Each row of a before or after table is a point. One or more steps were done to the points. Then noise was added and the rows were shuffled. The steps act on columns, c1 being the first. Name the steps. A step turns or swaps two columns, mirrors them in a line or flattens them onto one, adds a multiple of one to another, or multiplies or shifts one. Angles are multiples of 10 degrees, from the lower column toward the higher: turns from -170 to 170, lines from 10 to 170 but not 90. Use the fewest steps. Two steps may share a column if one is a turn and the other turns, adds or multiplies; they go together, in the order done. Otherwise the lowest column goes first.
In the rows, 128 means zero.

Before (13 x 2):
[[142  90]
 [163 107]
 [174 111]
 [118  94]
 [230 109]
 [105 141]
 [ 91 114]
 [122  96]
 [ 84  94]
 [ 90 147]
 [103 243]
 [152 130]
 [ 90 119]]
After (13 x 2):
[[166 118]
 [103 122]
 [158 156]
 [192  36]
 [ 32 110]
 [147 121]
 [103 161]
 [116 164]
 [160 179]
 [ 84 132]
 [ 88 143]
 [129 166]
 [158 149]]
Steps: turn c1 and c2 by -160 degrees

Before (13 x 3):
[[ 73  90 112]
 [120 136 164]
 [175 116 180]
 [ 62  96 148]
 [118 177 149]
 [116 188 131]
 [146 133 120]
 [130 167 145]
 [174 130 142]
 [149  95 131]
 [170  98 163]
 [160  93 151]
 [122 202 136]]
After (13 x 3):
[[169 167 205]
 [212 130 148]
 [106  95 104]
 [210  98 115]
 [215 118 161]
 [164 203 247]
 [189 134 127]
 [202  91  98]
 [159 136 175]
 [156 188 220]
 [113  90  55]
 [159 179 221]
 [188  93  79]]
Steps: shift c1 by 40; add 1.5 times c2 to c3

Before (10 x 4):
[[ 72 154 135 158]
 [148 104 171  45]
 [ 88 174 116 112]
 [184 127 113 219]
 [146  98 187 118]
 [101  73 146 143]
 [181  92 109 131]
 [ 60 154 113 151]
 [ 80 144 155 102]
 [200 140  63 101]]
After (10 x 4):
[[175 118  93 118]
 [163 104  81 139]
 [146  99  64 138]
 [ 82 152 169 129]
 [131 186 101 136]
 [145  80  92 124]
 [164 177 164 121]
 [ 96 123 176 168]
 [ 50  96 171 119]
 [152 163 153  97]]
Steps: turn c2 and c3 by -160 degrees; turn c1 and c3 by 110 degrees; multiply c4 by 0.4

Before (12 x 6):
[[ 98  99 130  77 110  75]
 [114 112 154 151  62 123]
 [161 147 159  58 118 148]
 [122 130  36 140 129 158]
 [123 173 132  56  73  90]
 [149 146  34 129 112 105]
 [159 165 172 142 201 183]
 [149 209 153 104 133 249]
 [ 85 133 173 131 139 124]
 [118 121 178 101 104 140]
 [ 63 153 164  96 150 186]
 [ 97 125 174 114 122 109]]
After (12 x 6):
[[132 166 123 131 130  65]
 [123 141 171 129 126  98]
 [127 115 168 126 123 105]
 [136 129 157 123 133 122]
 [132 154 123 127 124  53]
 [129  77 120 130 135 119]
 [126 159  42 130 126 169]
 [130 118 162 127 128 100]
 [123 193  61 131 131  13]
 [132  96  53 126 134 195]
 [131 134 133 135 130  88]
 [131 103 163 123 133 166]]
Steps: multiply c1 by 0; turn c2 and c6 by -120 degrees; turn c3 and c6 by -40 degrees; multiply c4 by 0; multiply c5 by 0
